Rows are points. Each copy is the shape, with its points in the same order, turned, moved and blurred by noise. Some copies are also mirrored. Which?

Shape:
[[-25, -43],
[-10, -27],
[23, -26],
[13, 24],
[59, 25],
[-26, -74],
[29, -31],
[7, 38]]
Copy 1:
[[-52, -44],
[-31, -33],
[-4, -46],
[9, 3],
[53, -17],
[-65, -69],
[0, -56],
[10, 19]]
Copy 1 is: only turned
Copy 2:
[[-39, -20],
[-20, -11],
[13, -25],
[22, 25],
[73, 4],
[-52, -52],
[13, -31],
[24, 38]]
Copy 2 is: only turned

Shape:
[[-2, 52, -41, -43],
[36, 11, 14, -43],
[-18, -75, -22, 3],
[29, -35, 32, -25],
[-36, 52, 69, 49],
[9, 14, 28, -25],
[-8, 4, -11, 42]]
Copy 1:
[[-44, 43, -12, -39],
[-17, 22, 52, -23],
[-7, -86, 9, -17],
[13, -23, 66, -7],
[93, 38, -17, 18],
[19, 16, 30, -19],
[9, -15, -24, 28]]
Copy 1 is: mirrored
Copy 2:
[[38, 42, -16, -63],
[48, 0, 36, -24],
[-5, 42, 7, 68],
[27, -3, 52, 19],
[-50, -83, -15, -32],
[12, -19, 36, -25],
[6, -22, -42, 17]]
Copy 2 is: mirrored
Copy 3:
[[6, 22, -73, -54],
[48, -27, -28, -37],
[-45, -57, -9, 23],
[30, -55, 9, -13],
[27, 75, 57, 4],
[27, -2, -8, -37],
[-9, 20, -14, 28]]
Copy 3 is: only turned
Copy 4:
[[-36, 50, -38, -18],
[28, 23, -8, -38],
[-24, -82, -7, -25],
[38, -26, 14, -41],
[7, 16, 66, 75],
[13, 17, 16, -16],
[-3, -28, -12, 43]]
Copy 4 is: only turned

Shape:
[[54, 51, 23, 10, -28, 46],
[-31, -50, -41, 23, 4, -41],
[-5, -31, 57, -26, -16, -14],
[-45, 23, -20, -21, -18, 11],
[7, -45, 7, 33, -16, 1],
[-41, -44, 19, -2, -54, -23],
[-11, 43, -53, 60, 39, -33],
[48, -48, 7, 27, -7, 44],
[-49, -31, 47, -13, 45, 41],
[46, 11, -18, -10, -65, -29]]
Copy 1:
[[11, 56, -10, 40, -47, 45],
[8, -54, -30, 1, 35, -46],
[-1, -1, 29, -55, -5, 17],
[-19, 37, -58, -23, 11, -14],
[-10, -37, 8, 16, -7, 6],
[-13, -31, 8, -57, -20, -46],
[-5, 15, -28, 74, 63, -56],
[-2, -37, -3, 50, -20, 54],
[-58, 1, 8, -40, 51, 51],
[68, 10, -11, 13, -40, -16]]
Copy 1 is: only turned
Copy 2:
[[24, 49, 42, -34, -8, 35],
[17, -31, -44, 56, -45, -59],
[31, -27, 38, -14, -1, -68],
[-42, -16, -2, 5, -37, -13],
[45, -9, 16, 45, -17, -40],
[11, -26, 38, 31, -54, -75],
[-17, 52, -83, 31, -29, -14],
[72, -10, 25, 34, 5, 9],
[-29, -48, 16, 28, 51, -33],
[57, 16, 10, -32, -74, -15]]
Copy 2 is: only turned

Shape:
[[-56, -33, -11, -36, -56, 21, -21, -42, -35],
[-21, -8, 23, -35, 1, -7, 19, 85, -1],
[-88, 4, 19, -34, -48, 8, -60, 2, 31],
[73, 54, -8, 60, 21, 58, 21, -14, -30],
[16, -14, -20, -11, 41, -5, 14, 5, 16],
[24, 22, -14, -18, 5, 32, 29, 36, 41],
[-45, -41, 78, -14, -52, 27, -20, -42, -33],
[-8, 23, 1, 13, 25, 30, 21, -20, 46],
[24, 61, -34, -35, 19, -17, -9, -1, 31],
[-52, -25, 55, -29, -30, -34, -30, -83, -9],
[-25, -21, -1, 15, -53, -24, -29, -18, 18],
[6, 42, 10, 18, -15, 17, 69, 0, 2],
[28, -32, 49, -69, -29, 12, 42, 77, 43]]
Copy 1:
[[-28, 3, -68, -50, -49, 24, -35, 1, -17],
[-9, -37, 30, -9, -10, -44, -11, 55, -72],
[-55, -14, -37, -41, -24, -2, -77, 72, 12],
[36, 71, 27, 35, 53, -2, 43, -30, 8],
[20, -43, -5, -23, 49, -17, 13, 2, -21],
[38, -8, 31, -18, 32, -4, 16, 55, -14],
[-55, -10, -1, -15, -73, 29, -58, -28, 0],
[-9, -6, 22, -33, 44, 3, 16, 26, 30],
[50, 3, -4, -41, 55, -56, -22, 33, 13],
[-46, -38, -30, -54, -47, -12, -66, -42, 39],
[-14, -32, -48, 6, -28, -15, -22, 23, 34],
[12, 20, 39, -25, -10, -28, 55, 14, 9],
[48, -67, 65, -14, -35, -1, -21, 62, -55]]
Copy 1 is: only turned
Copy 2:
[[-26, -21, -25, -24, -61, 7, 18, -58, -21],
[-5, -9, 33, -20, 9, -80, 33, 39, 27],
[-63, 13, 2, -77, -60, -30, -29, -17, -3],
[44, 33, 5, 45, 26, 87, 10, 67, -4],
[14, 23, -5, -5, 52, -3, 5, -10, 24],
[24, 38, 26, -13, 12, -4, 14, 23, 62],
[-42, -20, 53, -8, -57, 0, -3, -41, -68],
[-10, 73, 20, -13, 22, 26, -3, 6, 20],
[57, 60, -26, -41, 12, -7, -22, 21, 28],
[-22, 27, 10, -19, -32, -22, -28, -78, -85],
[-33, 10, -12, 4, -34, -18, -49, -32, 3],
[9, 65, 20, 35, -11, 3, 34, 27, 7],
[35, -13, 95, -7, -9, -79, 23, -2, 53]]
Copy 2 is: only turned
